Each row is a point. Any point is a mix of the corners, with weights that add up to 1. It lies inside the corners' shape when no weight is negative. Say inside or outside, and name the corners with a negative weight.
(in the rows, 128 means zero)

Corners:
(1): [ 73 135 134]
(2): [115 181  88]
(3): [131  61 133]
(4): [162 102 143]
Points:
[155 104 140] -> inside
[135  70 147] -> outside (2)
[129  74 132] -> inside
[ 98 153 112] -> inside
[108 170  93] -> outside (4)
[112 168  97] -> inside
[125 135 120] -> inside

Corners:
(1): [113 126 142 108 106 134  89 112 131]
(2): [178 190 132 117 131  73 128 121  81]
(3): [100 173  78  77  81 165  69 168  92]
(4): [131  66  61 161 137 173  99 114  89]
(5): [176 161 152 139 126 149 167 111  76]
(6): [115 111 166  98 127 113  68 151 105]
(7): [ 98 160 142  94 126 166  70 166 183]
(8): [242 150 114 104  87 130 180 130 166]
(9): [ 98 113 140  99 120 102 139 135 117]
(10): [ 98 128 106 188  32 168 148 157 196]
Points:
[142 134 115 110 106 143 108 139 125] -> inside
[108 108  92 122  93 167  99 158 149] -> outside (1, 2, 5)
[136 176 126 143  62 156 140 145 167] -> outside (4, 6, 9)
[153 162 140  84 121 108 130 129 118] -> outside (4, 6, 10)
[130 157 126 119  84 119 121 148 149] -> outside (4, 5)
[166 153 138 114 106 134 141 134 125] -> outside (4)
[140 153 131 113 115 117 109 126 114] -> inside
[158 141 149 108 140 114 132 121 104] -> outside (3, 10)
[149 154 119 115 112 121 123 138 109] -> outside (1)

Corners:
(1): [158 147 105  94 103 177  81  96 137 168 134  90 151 131 101 184 141  91]
(2): [148 114 115 136 116  80 201 166  85 104 164 113 138  92 168 126 152 146]
(3): [151 131  93  77 153  96 123 165  95 149 126 126  91 140 204 118 177 127]
(4): [116 105 113  49 168 124  59 142  94 112 148 174  96 141 180  73 154 112]
(5): [ 92 101 162 100 137 127 200  87 114  84  91 176 139 159 146 115 114 160]
(6): [157 105 181  89  91 183  66  93 113 138  93  97 136 104  82 137 122  50]
(7): [ 91 158 116 127 171 159 137 162 186 149 151 178  89 163 215  91 138 165]
(8): [154  79 157  37 107 129  61 156 132 139 188 192  96 129 114  73 110 131]
(9): [124 148 146 118  94  87 166 117 143 113 156 105 157 123 144 143 112 141]
(10): [140 139 148 172 124 142 130 130 107 133  90  83 173 138 151 145 175 132]
(11): [125 104 170 102  79 161 136 180 142  98 143 171 153 105 111 131  85  95]
(12): [161 177 136 130 108 148 158 151 208 184 151 103 209 164  89 163  89  74]
(13): [ 98 126 124 150 136 123 196 128 189 118 116 137 160 118 124 171 126 105]
(14): [139 157 149  63 163  98  90 200 137 139 170 148 116 107 131  52  99 127]
(15): [141 130  86 150 116 123 116 100 135 146  92  97 124 104 180 139 177 148]
(16): [125 137 126  81 106  74 189 187 143 147 161 104 130 146  79  73  80 131]
(17): [ 87  98 122  91 187 108 149 110 149 102  98 109 127 133 188 121 109 143]
(18): [125 129 116 152 139 131 104 106 111 132 116 138 100 146 196 164 116 141]
(19): [167 123  79 160 116 158  90 161 149  97 153 112 112 134 195 194 164 140]
Points:
[129 125 123  97 134 128 111 139 126 126 140 138 124 132 153 119 133 121] -> inside
[102 130 156  97 143 124 144 134 130 118 126 134 131 126 138 102 104 124] -> outside (3, 8, 12, 15, 19)
[126 126 129 101 136 123 139 155 139 127 145 144 129 138 143 115 120 129] -> outside (6, 9, 15)
[133 128 121 114 135 125 134 139 131 130 134 127 130 130 150 128 135 126] -> outside (9, 11)

Corners:
(1): [ 92 147 147 122 118 186 108 136 144 131 117 147 119 151 113 137 158 134
 175 101]
(2): [132 136  85 118 162 131  71 112 142 105 138 146 133 150 113  83 153  97
 118 134]
(3): [108 121 118 158 143 103 145 119 143  12 115 155 123 170 111 125 106 127
 128 120]
(4): [130 166 135 119 117 151 133 100 154 145 128 134 125 115 121 122 127 121
 123  85]
(5): [141 130 135 106  64 115 151 107 120 121 115 121  89 123 136  97 127 132
 111  99]
(6): [143 163 126 119 104 249  34 156  86 133 109 142 110 119 123 132 144 146
 120 203]
(7): [131 135 110 118 127 127 132 127 117  56 132  95 103 130 170 123 114 139
 112 111]
(8): [148 128 120 112 114 138 136 130 151 156 130 143 120 149 115 144 138 150
 108 123]
(9): [139 160 117 119 116 109 122 114 141 142 110 160 127 137 115 146 157 140
 120 133]
(10): [108 152 131 117 124 111 136 143  83  73 116 131  98 151 182 120 107 129
 100 120]
(11): [122 133  88 117 123 139  85 156 107 152 127 111 138 133 114 140 149 139
 107 141]
(12): [116 113  99 116 121 106 123 107  38 101 121 141 145 154 156 155 121 113
 124 125]
(13): [133 135 129 141  79  94 126 119  37 110 148 144 138 163 141 175 114 104
  93  96]
(14): [140 170 158 112 117 101 120 143 123 151 114 117  95 178 102 127 120 147
 137 116]
(15): [102 108 141 111 125 129 142 123 139 113 120 116 137 139 120 129 167  92
 129 104]
(16): [130 111 149 114 108 141 114 131 135 158 134 126 129 111 121 121 165 145
 119 106]
(17): [123  95 139 140 149  88 124 139 139 148 177 112 130 135 116 145 149 140
 110 196]
(18): [119 125 134 150 126 148 127 142 145 136 117  99 108 161 110 107 177 118
 132 119]
(19): [135 154 119 109 135 118 142 131 143 127 139 102 134 172 127  74 138 130
 118 132]
(20): [141 153  96 118  92 143  63 128 138 138 104 137 129 147 175 111 127 145
 115 171]
(21): [137 134 130 129 106 114 143 115 147 138 121 148 131 113 124 137 127  94
 157  95]
Points:
[125 131 120 121 118 133 126 124 119 116 125 129 125 140 126 124 142 119
 121 112] -> outside (14, 17, 20)
[125 140 134 119 109 119 130 124 111 112 124 132 118 141 143 130 128 131
 120 124] -> outside (2, 8, 11, 18)
[124 127 128 126 113 112 133 126 125 122 127 131 124 141 129 140 135 127
 122 115] -> outside (2, 6, 19)
[131 135 128 121 114 145 111 131 124 126 125 132 122 137 125 125 140 134
 121 131] -> inside
[125 120 120 128 125 140 121 126 121 111 132 123 129 141 116 124 151 123
 112 135] -> outside (1, 10, 14, 20, 21)
[107 116 144 137 128  91 153 111 111  85 134 123 111 152 128 129 140 113
 120  95] -> outside (6, 8, 11, 19, 20, 21)
[123 133 129 124 114 127 122 130 118 121 124 129 122 150 124 130 138 133
 117 131] -> outside (2, 7, 21)

Corners:
(1): [151 114 181 133 113 222 117 128  73 111 141 120  86  55 126 147 153 130
  78 161]
(2): [128  86  69 121  95 113 195 154 158 176 145 125 195 112 195 116 105 111
 127 137]
(3): [119  46  91 131 112 110 179 137 145 123 107 105 165 126 110  97 138 159
 124 181]
(4): [102 117  65 129  79  93 154 121 112 160 124 171 189 115 121 117 120 112
 125 108]
(5): [103 165 100 117 168 128 118 129  84 123  96 132 123 193 109 141 111 125
 139 160]
(6): [146 119  60 134 131  50 192 154 167 184 155 181 163 140 169  80 108 118
  91  77]
(7): [136 113  86 105 102 150 200 177 182 152 137 170 179 109  93 120 151 142
 118 136]
(8): [148 136 154 151 179 107  78 144  67 130  72 126 189 175  88 123  56 129
 120  96]
(9): [162 161 134 114 130 192 134  95  91  89 140 104 142  98 110 100 170 166
 124 147]
(10): [128  68  72 102 120  81 143 151 147 174  92 158 124 112 142  76  93 150
 148 129]
(11): [117 102 133 136  53 125 159 200 144 150 117 125 156 112 162  97  95 133
 128 116]
(12): [137 114 113 122  75 129 125 141 164 176 105 153 175 113 147  98 153 138
 105 151]
(13): [144 125 152 134 104 111  87 166  93  92 134 110 138 141 146 162 109  95
 134 121]
(14): [105 143 187 106 151 176  89 144  69 138 103  87  94 147 117 165 140 103
 114  99]
(15): [130 144 225 136 149 141 119 131 109  82  66 108 147 139 138 135 106 104
 127 102]
(16): [162 172 174 134 149 163 100 131 106 133  93 112 122 175 139 202  71 141
 100  94]
(17): [123 148 166  66 116 203 109 113  97  67 172 157 116 106 138  99 169 131
  44 123]
(18): [151 129 182 103 111 205 136 118 149  57 158  74 122 107  86  72 140 106
  87 147]
(19): [156 166 144 115 132 101 148 145 129 150  99  98 158 128 116 178  73 120
  90 131]
(20): [ 86 113  77 106 129 141 167 114 167 212 178 177 179 149 114 125 150 176
 152 176]
(21): [112 153 168 125 158 144  61 156 123 115  97  84 130 108 129 154 100 124
  68  84]
Points:
[138 123 124 124 118 121 138 145 128 136 127 131 147 126 136 122 117 123
 108 123] -> inside
[136 116 124 121 104 134 141 148 129 117 125 126 148 108 135 113 130 123
 112 138] -> outside (8, 14, 16, 20)
[136 123 122 112 122 158 143 127 119 136 133 134 139 119 114 119 137 134
 103 141] -> outside (11, 13, 15, 21)
[133 124 148 125 116 144 122 137 106 132 112 120 145 114 137 132 116 133
 113 128] -> outside (5, 6, 7, 18)
